Every row gives one point. Examples show where two turns around zero, p and q, send a point. Where does a point land after both, in the order given? Backwards means that the second turn is done in reverse. Each puzzle has new turns, and all numbers are rounded.
In the rows, zero is written as 128.

Turn p:
[163 153] => [167 109]
[123 148] => [143 142]
[146 135] => [143 115]
[80 76] => [ 60 146]
Turn q:
[103 113] => [105 146]
[165 100] => [115  84]
[128 192] => [188 150]
[116 107] => [104 132]
Where do these land?
p, then q: [ 84 120] => [151 166]
p, then q: [179 133] => [98 86]
q, then p: [119 172] => [167 106]
p, then q backwards: [158 123] => [158 127]
q, then p: [101  92] => [119 172]

Turn p:
[126 137 101] => [116 154 126]
[ 49 116 139] => [107 114 205]
[155 144 147] => [159 125 108]
[181 115 126] => [131 119  74]
Turn q:
[109 115 101] => [117  94 124]
[108 146 180] => [ 96 177 122]
[141 135  63] => [164  77 105]
[154 116 168] => [135 164 161]
Where do these land?
q, then p backwards: [ 85  76 145] => [ 79  82 109]
q, then p: [141 176 107] => [109 162  91]
p, then q: [165 149 102] => [155 110  90]
q, then p backwards: [121 111 159] => [100 130 105]

Turn p:
[144 144 143 148 160  74] => [153 143 162 177 149 145]
[129 123 136 120 168 159] => [125  97 151 102 139 148]
[149 118 115 102 115 102] => [137 129 123 142 147  88]
[109 164 116 103  80 130] => [119 179  97 102 130 107]
[166 138 127 151 122 123] => [171 127 123 140 119 130]
[ 76  69  94 166 185 201] => [ 68  38 104 109 116 196]
[124 139 165 106  66 107] => [124 182 136 126  96  80]
Turn q:
[130 140  93  86 114 182] => [ 97 123 114  74 174 135]
[186 122 148  87 112 136] => [152  87 141  78 117 156]
[ 94 140 103 193 144 139] => [102 188 108 170 129 131]
[144 128  70 114 106 130] => [123 124  72  96 137 123]
[ 81  85 168 142 121  93] => [112  96 151 190 103 100]
[178 156 164 106 105 153] => [137 123 164  68 108 156]
[127 121 148 169 183 116] => [157 153 143 183 131 151]
[ 84 131 128 128 139  75] => [144 129 128 166 126  72]
Where do these land?
q, then p: [ 94  89  95 152 108 126] => [ 97 127  83 158 129 158]
p, then q: [ 79 121  91 109  86 107] => [122 168  96 146 149  74]
p, then q backwards: [135 140 157  94  95 118] => [107 178 134 128 118 112]
q, then p: [151 130  83 181  86 103] => [132 158  48 120 139 113]
q, then p backwards: [139 169 126 106 146 115] => [160 160 136 104 122 132]
q, then p backwards: [107 101 179 150 178 112] => [149 113 155 160 161  69]
q, then p: [168 108 167  87 184 163] => [144  63 183  88 108 132]
p, then q: [151 165 127 145 142 178] => [130  98 129  78 152 159]

Turn p:
[142  79  91  82 132 109 134  73] => [101 124 112 140 208 148  89 128]
[182 105 113 114 145  84 134  85] => [141 123  96 135 196  98  96 142]
[125 116 129 116 145  80 125 150] => [152 144 150 130 159 125 142 158]
[186 103  95  78 141 130 135 104] => [125  77 118 129 185 128  80 138]
[101 175 125 104 125 120 124 129] => [156 145 130  97 113 164 122 125]
[103 163 115 166 122 139 118 162] => [124 150 150 105  72 119 133 137]
[ 98 145 133 130 169 116  75 156] => [165 159 190 127 116 123 125 112]
[ 77 162  94 148 138 132 117 149] => [123 171 161 109  84 146 111 139]
[166 100 187 162  57 184 149  92] => [ 78  79  55 142 110 100 178  76]
[139 110 204 172 134 168 173 129] => [129 102  86 196  83 107 175 115]
[ 89 149 121 137  99 147 123 178] => [112 133 160  99  80 149 157 137]
Turn q:
[169  97 113  96 121  85 159  87] => [ 94  89 127 109 158  89  86  94]
[103 176  78 118  93 109 165 133] => [175 178 115 129 141 108  79 102]
[101 130 182  84 136  75 168 131] => [156  93  80 107 200 127 137 126]
[ 83 185  95 179 111 125  71 143] => [136 234 141 135 118 138 145 155]
[154 113 159 158 155 146 165 160] => [163  77 158 135 115 115 153 150]
[175 131 119 106 141 145 100 137] => [100 110 147 140 114 151  95 154]
[104  88  88 132 107 143  72 124] => [ 84 166 116  95  76 141 133 118]
[149 137 181 155 113 180 130 137] => [149 104 173 154 119 171 165 120]
[114  93 136 124 175 145 122  99] => [ 95 101  95 148 109 113 159 132]
Where do these land?
p, then q backwards: [ 96 141 147 120 149 138  93 130] => [130 141 126 149  85 155 139 126]
q, then p backwards: [ 86  79 150 106  71 172  99  80] => [ 75 136 166 116  61 180 114  89]
q, then p: [181 132  78  83 108 127 143 166] => [129 113 179  97 158 105 144  65]
p, then q backwards: [ 80 147 102 122 175  96 130 118] => [127 191 103 131 102 133 104 157]
p, then q: [153 109 108 135  84 135 138 182] => [163 101  84  78 127 131 136 124]
q, then p: [143 116 164 141 152  80 137 113] => [150 142 146 175 149 139 132 163]
q, then p: [151 179 163 156 136 121 188 135] => [162 112 116 174 138  58 133 140]
p, then q backwards: [130 108  95 141  72 158  86 123] => [152  72 118 129 102 100 103  88]
q, then p: [149 176 169 142 153 104  85 102] => [156 148 153 179  69 128 134 147]
p, then q: [111  92 103 135 179 148 181 131] => [151 167 162 112  93 137 179 156]
